Each row of a before or after table is a point. One or more steps were done to the points. Then noise was added and the rows were shuffled. The steps act on how far a point lies along the listed directions, d1 being the first. What was done? A step turns or swaps two directions, mirrors them in a line or flattens them onto one, adds a multiple of one to another, or multiplies one. Angles are multiples of 10 degrees, from the lower direction toward the higher: turns from -170 to 170, lines from 10 to 170 but not 90. Use the fewest steps. Two steps may share a direction if one is a turn and the other turns, adds or multiplies; they go together, in the order done. Otherwise the lowest direction goes first.

Directions:
(1): [-2.24  2.42 -0.63]
(2): [ 0.88 -0.02 -3.24]
(3): [2.34 2.33 0.62]
Before (9 x 3)
[[-0.38  0.55 -0.49]
 [ 0.02  0.38  0.08]
 [ 0.89  0.67  0.16]
 [ 0.09 -0.57 -0.29]
 [ 1.05  0.67  0.20]
 [-0.02 -0.06 -0.54]
 [-0.29 -0.12 -0.35]
 [ 0.32 -0.12 -0.40]
 [ 0.43  0.44  0.32]]
After (9 x 3)
[[-0.11  0.03  0.50]
 [ 0.63  0.76  0.33]
 [ 0.04 -0.16  0.48]
 [ 0.01 -0.32  0.16]
 [ 0.57  0.87  0.30]
 [ 0.95 -0.14  0.40]
 [ 0.42  0.47 -0.05]
 [-0.71 -0.24  0.23]
 [ 0.49  0.14 -0.03]]
Steps: turn d1 and d2 by 160 degrees; add -0.7 times d1 to d3

Directions:
(1): [ 2.14  1.64 -2.55 -2.65 -0.83  1.04]
(2): [0.57 2.62 0.46 0.50 3.86 0.19]
(3): [ 1.09 -1.22  3.19 -3.02  0.66  0.37]
(4): [ 0.07 -3.20 -1.99 -0.07  2.32  1.72]
(5): [-3.40  0.31 -1.04 -2.49  0.83 -1.72]
Before (11 x 6)
[[ 0.46  0.71  0.00  0.24 -0.29  0.21]
 [-0.62  0.06  0.61  0.25  0.58 -0.37]
 [ 0.72  0.14  0.77  0.62  0.52  0.34]
 [ 0.49 -0.42  0.27  0.19  0.24  0.66]
 [-0.50  0.30 -0.34  0.28 -0.73 -0.12]
 [ 0.85  0.43  0.51  0.16  0.07  0.35]
 [-0.34 -0.83 -0.26 -0.03 -0.13  0.23]
 [-0.15 -0.50  0.27  0.45 -0.46 -0.07]
 [-0.24  0.45 -0.33  0.14 -0.53 -0.40]
 [ 0.32 -0.08 -0.47  0.81 -0.48  0.37]
 [ 0.00 -0.56  0.13  0.14  0.46  0.38]]
After (11 x 6)
[[ 0.03 -0.53  0.42 -0.03 -0.08  0.24]
 [-0.30 -0.80 -0.21 -0.06 -0.23  0.20]
 [-0.57  0.36 -1.05  0.80 -0.18 -0.05]
 [-0.35  0.51 -0.93  0.52 -0.09 -0.23]
 [ 0.79  0.09  1.16  0.38  0.18  0.21]
 [ 0.52 -0.49  0.65 -0.01 -0.14  0.59]
 [ 0.88  0.33  0.75 -0.07  0.10  0.35]
 [ 0.09  0.08 -0.98  1.29 -0.46  0.39]
 [ 0.47  0.80 -0.17  0.41 -0.09  0.28]
 [-0.17 -0.50  0.10  0.51 -0.10  0.00]
 [-0.58  0.02  0.80  0.13  0.43 -0.39]]
Steps: flatten d2 and d4 onto the line at 140 degrees; multiply d3 by 2

Directions:
(1): [-1.42 -2.21  2.48 -1.14 -3.38  1.92 -0.36  0.72]
(2): [-2.60  3.77  0.01 -0.93 -0.38  0.58 -2.78  0.24]
(3): [ 3.10  0.34 -2.19 -2.77 -2.40 -0.46 -1.32 -0.44]
(4): [-2.57 -1.31 -1.47 -2.68  0.51 -2.72  1.06  1.91]
Before (10 x 8)
[[ 0.17 -0.72 -0.23  0.23  0.18 -0.37  0.35  0.05]
 [ 0.91 -0.40  0.39  1.30  0.07  0.30  0.54 -0.42]
 [-0.44 -0.25  0.37 -0.35 -0.45  0.24 -0.11  0.12]
 [-0.23 -0.40 -0.08 -0.05  0.37 -0.47  0.47  0.42]
 [-0.91 -0.49  0.37 -0.43  0.15 -0.02  0.58  0.53]
 [-0.17 -0.11 -0.16  0.19  0.54 -0.64  0.23  0.61]
 [-0.90 -0.51  0.59 -0.37 -1.01  0.33 -0.29  0.73]
 [ 0.45 -0.16 -0.02  0.32  0.49 -0.23  0.38 -0.12]
 [-0.05  0.38  0.13  0.90  1.00 -0.05  0.38 -0.03]
 [ 0.48  0.07  0.15  0.56  0.37  0.01  0.21 -0.33]]
After (10 x 8)
[[-0.46  0.33 -0.05  0.47  1.02 -0.45  0.45  0.22]
 [-0.28  0.37  0.88  0.39 -0.05  0.93 -0.08 -0.09]
 [-1.33  0.20 -0.39 -0.43  0.20 -0.95  0.15  0.66]
 [-0.15  0.67  0.28  0.41  0.15  0.31 -0.35  0.02]
 [-0.42  0.17 -0.21 -0.23  0.41 -0.55  0.17  0.15]
 [ 0.12  0.64  0.17  0.69  0.41  0.05 -0.36  0.20]
 [-0.05 -0.68  0.88  0.29 -1.09  0.80 -0.18  0.30]
 [-0.07 -0.37  0.49 -0.06 -0.47  0.43  0.01 -0.05]
 [-0.35  0.54 -0.15 -0.11  0.47 -0.32 -0.13  0.09]
 [-0.48  0.55 -0.16  0.10  0.03  0.03 -0.58  0.03]]
Steps: turn d2 and d4 by -160 degrees

Directions:
(1): [ 0.10  3.46  0.91  0.92 -1.23 -0.70  1.71 -0.67 -3.85]
(2): [ 3.73  0.35 -2.00 -2.13  1.17  2.64 -0.28 -0.99 -1.37]
(3): [ 1.70  2.24 -1.95  0.59  1.72 -2.72  2.16  0.45  2.56]
Before (9 x 9)
[[ 0.47  0.56  0.19 -0.27 -0.12 -0.01  0.56 -0.16 -0.51]
 [-0.37  0.38  0.40  0.65 -0.12 -0.58  0.27  0.11  0.10]
 [-0.35 -0.26 -0.26  0.23 -0.04 -0.35 -0.14  0.14  0.33]
 [ 0.22 -1.11 -0.31 -0.66  0.13  0.76 -0.94 -0.11  0.22]
 [ 0.19  0.37  0.30  0.24  0.29 -0.15  0.45 -0.21 -0.68]
 [ 1.25  0.52 -0.41 -0.11  0.27  0.14  0.54 -0.19 -0.28]
 [-0.02 -0.16  0.55 -0.35 -0.08  0.37 -0.34 -0.16 -0.64]
 [-0.77  0.40  0.02  0.29  0.23 -0.91  0.60  0.28  0.68]
 [ 0.02  0.00  0.03  0.19  0.28 -0.49 -0.01  0.00  0.82]]
After (9 x 9)
[[-0.28 -0.22  0.71 -0.40 -0.99  1.28 -0.84 -0.52 -2.37]
 [ 1.10  0.86 -0.74  0.03  0.85 -0.67  0.53 -0.14  0.90]
 [-0.39 -0.25  0.36  0.44  0.43 -0.55  0.19  0.08  0.43]
 [ 0.43  0.03 -0.74 -0.12  0.24 -0.07  0.00  0.01  0.15]
 [ 0.94  0.59 -1.41 -0.35  1.38 -0.88  0.94  0.29  1.84]
 [ 0.45 -0.17 -0.39  0.10  0.59 -0.34  0.07  0.18  1.19]
 [-0.32  0.08  0.35  0.21 -0.13 -0.81  0.50  0.25  0.60]
 [-0.93 -0.96  1.34 -0.31 -0.69  0.98 -1.01 -0.18 -1.22]
 [ 0.28  1.08 -0.13  0.92  0.28 -1.61  1.34  0.26  0.77]]
Steps: turn d1 and d2 by -120 degrees; multiply d3 by 3

Directions:
(1): [ 1.09  2.10 -1.66  3.06 -3.87  0.87  2.73  0.82 -0.28  1.80 -0.45  0.29]
(2): [ 1.16 -0.97 -1.39 -3.79  0.77  1.13  1.92 -0.20 -2.85  3.48 -0.39 -0.74]
(3): [ 2.82 -1.58  1.49  2.67  1.96 -3.21 -0.10  0.69 -0.92  1.79 -2.57  0.04]
(4): [ 1.99  0.46  1.33 -1.51 -1.48  1.55 -0.05 -3.27  0.99 -1.38 -4.13  1.30]
Before (12 x 12)
[[-0.90  0.43 -0.56 -0.52 -0.70  0.98  0.05  0.15  0.17 -0.40  1.07 -0.20]
 [ 0.16  0.14  0.08  0.23 -0.13 -0.20 -0.05 -0.02 -0.12  0.22 -0.25  0.32]
 [ 0.12  0.27  0.17  1.07 -0.47 -0.14 -0.04 -0.12  0.33 -0.49 -0.23 -0.12]
 [ 0.21  0.38 -0.81 -0.47 -1.01  0.78  0.88  0.02 -0.23  1.03 -0.02 -0.02]
 [-0.45  0.46 -0.44  0.61 -0.41  0.64  0.39  0.27  0.10 -0.53  0.56  0.01]
 [ 0.97 -0.26  0.21  0.57 -0.52 -0.34  0.69 -0.30 -0.17  0.76 -0.85  0.35]
 [ 0.14  0.71 -0.32 -0.63 -1.00  0.99  0.17 -0.47  0.14 -0.11 -0.61  0.49]
 [ 0.37  0.61 -0.53  0.61 -1.02  0.28  0.85 -0.11 -0.04  0.59 -0.51  0.28]
 [-0.47  0.14  0.08 -0.45 -0.04  0.01 -0.30 -0.11  0.07 -0.25 -0.10 -0.37]
 [-0.04 -0.18  0.33 -0.20 -0.01  0.16 -0.42 -0.41  0.28 -0.32 -0.06  0.30]
 [-0.60  0.55 -0.43 -0.48 -0.72  0.91  0.34 -0.03  0.10  0.20  0.77  0.04]
 [ 0.02 -0.28  0.52 -0.17  0.16  0.10 -0.31 -0.20  0.45 -0.72 -0.44  0.17]]
After (12 x 12)
[[ 0.16  0.39  0.08  1.22 -0.71 -0.09  0.09 -0.10  0.31 -0.37 -0.22 -0.15]
 [-0.39  0.57 -0.55  0.77 -0.70  0.71  0.61  0.34  0.10 -0.41  0.59  0.02]
 [-0.89  0.49 -0.56 -0.50 -0.79  1.03  0.14  0.17  0.16 -0.36  1.04 -0.17]
 [-0.08 -0.31  0.36 -0.32  0.19  0.12 -0.56 -0.45  0.29 -0.44 -0.09  0.24]
 [-0.50  0.62 -0.50 -0.31 -0.91  0.93  0.46 -0.02  0.11  0.32  0.73  0.07]
 [ 0.21  0.90 -0.48 -0.43 -1.27  1.03  0.35 -0.41  0.11  0.02 -0.67  0.48]
 [-0.52  0.06  0.13 -0.59  0.14  0.01 -0.41 -0.18  0.10 -0.35 -0.08 -0.41]
 [ 1.09 -0.06  0.05  0.88 -0.87 -0.26  0.97 -0.23 -0.18  0.93 -0.85  0.39]
 [ 0.31  0.68 -0.97 -0.06 -1.52  0.88  1.23  0.11 -0.28  1.27 -0.07  0.06]
 [ 0.15  0.21  0.02  0.29 -0.21 -0.19  0.05  0.03 -0.18  0.26 -0.27  0.32]
 [-0.05 -0.43  0.62 -0.39  0.42  0.06 -0.48 -0.26  0.46 -0.86 -0.39  0.10]
 [ 0.53  0.96 -0.86  1.13 -1.67  0.47  1.24  0.02 -0.11  0.86 -0.61  0.28]]
Steps: multiply d1 by 1.6

Directions:
(1): [-1.75  1.46 -3.01 -1.70 -0.24 -2.66  1.49  1.15  3.12  0.37 -0.35  0.53
 -2.53 -2.85]
(2): [-3.46  2.62  3.09  2.97 -0.90 -1.29 -0.58 -0.23 -1.76  0.11  0.12  2.59
 -0.74 -1.48]
(3): [ 1.19  2.38 -1.09  1.25 -1.27 -0.81  2.33 -1.19  1.85  0.27  3.56  1.37
  3.83  0.99]
(4): [-1.77 -1.29  0.65  0.67 -0.53  3.15  1.36  0.85  2.65 -3.26  1.64  1.60
 -2.48  2.28]
Before (9 x 14)
[[-0.25  0.34 -0.10 -0.05  0.26 -0.45 -0.26 -0.12 -0.04 -0.01 -0.09  0.02
   0.14 -0.29]
 [-0.65 -0.07  0.10  0.29 -0.11  0.08  0.11  0.44  0.37 -0.65 -0.30  0.24
  -0.79 -0.28]
 [-0.51 -0.45  0.48 -0.23  0.03  0.55 -0.18 -0.01  0.12 -0.65 -0.12  0.12
  -0.69  0.19]
 [ 0.71  0.01 -0.15 -0.25  0.24 -0.76 -0.64 -0.11 -1.19  0.81 -0.78 -0.78
   0.69 -0.75]
 [-0.71 -0.45  0.18  0.11  0.06  0.53 -0.04  0.39 -0.15 -0.33 -0.21  0.19
  -0.67 -0.12]
 [ 0.20 -0.18 -0.27 -0.32 -0.20  0.35  0.43 -0.17  0.73 -0.50  0.42  0.00
   0.22  0.63]
 [ 1.19 -0.33 -0.96 -1.11  0.16 -0.22  0.19 -0.10  0.18  0.27 -0.16 -1.01
   0.49 -0.14]
 [ 0.01 -0.15  0.08  0.33  0.08  0.16 -0.21  0.22  0.12 -0.39  0.36 -0.18
   0.00  0.49]
 [-0.24  0.15  0.66  0.47 -0.13  0.13 -0.33 -0.37 -0.24 -0.18  0.37 -0.06
   0.71  0.39]]
After (9 x 14)
[[ 1.17 -0.31 -0.19 -0.59  0.12  0.05 -0.09 -0.26 -0.44  0.21 -0.05 -0.87
   0.81  0.15]
 [-0.67 -0.05  0.26  0.42 -0.10  0.10  0.03  0.39  0.21 -0.60 -0.28  0.25
  -0.73 -0.17]
 [-0.27  0.35  0.00 -0.01  0.27 -0.41 -0.27 -0.11 -0.15 -0.02 -0.08  0.06
   0.16 -0.28]
 [ 0.15 -0.17 -0.04 -0.12 -0.24  0.48  0.34 -0.24  0.56 -0.50  0.47  0.06
   0.29  0.73]
 [ 0.02 -0.13 -0.06  0.23  0.09  0.09 -0.16  0.25  0.26 -0.37  0.37 -0.21
  -0.07  0.42]
 [ 0.70 -0.01 -0.29 -0.35  0.24 -0.82 -0.63 -0.05 -1.11  0.79 -0.76 -0.81
   0.65 -0.80]
 [-0.52 -0.45  0.39 -0.32  0.02  0.49 -0.18  0.01  0.19 -0.62 -0.10  0.13
  -0.78  0.13]
 [-0.71 -0.46  0.08  0.05  0.05  0.51  0.02  0.38 -0.07 -0.35 -0.25  0.19
  -0.70 -0.16]
 [-0.25  0.16  0.04 -0.02 -0.08 -0.15 -0.09 -0.20  0.34 -0.15  0.30 -0.16
   0.40  0.13]]
Steps: flatten d1 and d2 onto the line at 60 degrees
